Each row is a point. Each copy is the shape, with its points in the same order, turned, moved and blurred by noise. Is it also mirrored, or only turned?
(in the rows, 128 means zero)

Shape:
[[103 181]
 [160 132]
 [ 98 152]
 [ 96 119]
 [153 159]
 [156 137]
 [ 99 122]
 [152 127]]
Copy 1, 8 rows:
[[142  63]
 [174 126]
 [123  88]
 [108 115]
 [177 101]
 [175 122]
 [115 118]
 [167 125]]
Copy 1 is: mirrored
Copy 2:
[[187 162]
 [114 165]
 [170 138]
 [151 114]
 [131 180]
 [117 161]
 [155 117]
 [114 152]]
Copy 2 is: mirrored

Shape (9 x 3):
[[175 135 146]
 [154 150  86]
 [111 122 157]
 [135 112 158]
 [ 77 146 120]
 [100 130 150]
 [175 158  84]
 [138 134 137]
 [115 103  76]]
Copy 1 (9 x 3):
[[186 122 134]
 [158 123  76]
 [125 111 158]
 [148  99 156]
 [ 88 128 124]
 [114 117 151]
 [176 128  68]
 [148 116 133]
 [115  73  83]]
Copy 1 is: only turned
Copy 2, 9 rows:
[[161 148 144]
 [172 114  90]
 [111 105 153]
 [119 130 151]
 [117  61 122]
 [112  90 147]
 [189 125  86]
 [140 115 135]
 [112 110  69]]
Copy 2 is: mirrored

Shape:
[[121 122 103 126]
 [103 119  71 132]
 [184 133 145 151]
 [117 146 162 130]
 [136 142 101  63]
 [104  91 108 121]
 [102 144 141  69]
 [102 147 105 143]
 [100  96 165 126]
 [141 130 154  65]]
Copy 1 (10 x 4):
[[147 134 133 131]
 [168 156 125 165]
 [116  85 107  91]
 [100 137 158 105]
 [177 175 128  74]
 [161 122 158 143]
 [144 172 170  79]
 [123 157 132 147]
 [123 115 193 116]
 [156 138 159  54]]
Copy 1 is: mirrored
Copy 2 (10 x 4):
[[133 121 106 131]
 [121 119  74 145]
 [196 140 157 133]
 [125 143 164 114]
 [140 115  94  65]
 [118  86 115 136]
 [104 120 135  65]
 [121 152 110 136]
 [110  93 171 133]
 [142 106 151  58]]
Copy 2 is: only turned
Copy 3, 10 rows:
[[115 124 103 140]
 [101 124  72 152]
 [166 140 164 158]
 [ 98 128 165 128]
 [129 163  96  83]
 [111  93  97 127]
 [ 93 141 128  74]
 [ 86 138 113 157]
 [ 99  79 151 116]
 [130 139 141  71]]
Copy 3 is: only turned
Copy 4, 10 rows:
[[118 111 117 130]
 [125  94  86 141]
 [ 89 172 140 101]
 [117 144 169 155]
 [176 111 133 103]
 [104  78 129 129]
 [173 109 172 139]
 [119 127 113 165]
 [ 98 101 179 148]
 [163 124 183 100]]
Copy 4 is: mirrored

Shape (9 x 6):
[[128 138 129 136 133 123]
 [108 161 172  81 128 133]
 [126 152 108 108 121 107]
 [128 120 138  86 149 133]
 [144 132 160 160 165 126]
 [ 57 156 169  81 171 140]
 [111  69 148 135 125  97]
 [151  79 105 159 117 138]
 [107 165 191 173 148 149]]
Copy 1:
[[109 141 112 140 129 122]
 [115 153 157  81 147 124]
 [102 163  92 114 127 120]
 [135 130 113  93 140 137]
 [120 113 134 162 163 119]
 [ 79 120 167  62 147 161]
 [116  77 109 119 105  89]
 [148 114  86 170  92 122]
 [ 90 125 188 168 154 130]]
Copy 1 is: only turned
Copy 2, 9 rows:
[[133 138 136 125 134 124]
 [116 133 179  76 140 153]
 [116 142 134 103 130 111]
 [112  96 149 101 129 140]
 [166 124 152 153 157 148]
 [ 67 128 210 101 169 148]
 [124 108 172 172  76 133]
 [142 114  97 160  89 144]
 [148 177 173 147 169 180]]
Copy 2 is: only turned
Copy 3 (9 x 6):
[[119 126 111 157 130 138]
 [102 167 160 157  93 167]
 [149 163 115 153 124 134]
 [129 134 147 119 119 167]
 [102  96 132 173 151 163]
 [134 144 163 158  54 200]
 [128  81 152 133 107 102]
 [103  87  91 122 148 108]
 [ 75 112 138 216 110 174]]
Copy 3 is: mirrored
Copy 4, 9 rows:
[[130 136 129 132 128 113]
 [ 96 137 171  93  95 105]
 [133 142 114 114 102  90]
 [112 127 136  82 132 107]
 [139 135 161 142 167 118]
 [ 41 146 173 100 122  82]
 [115  61 117 132 146 105]
 [146 104  83 135 156 148]
 [104 149 196 168 138 136]]
Copy 4 is: only turned
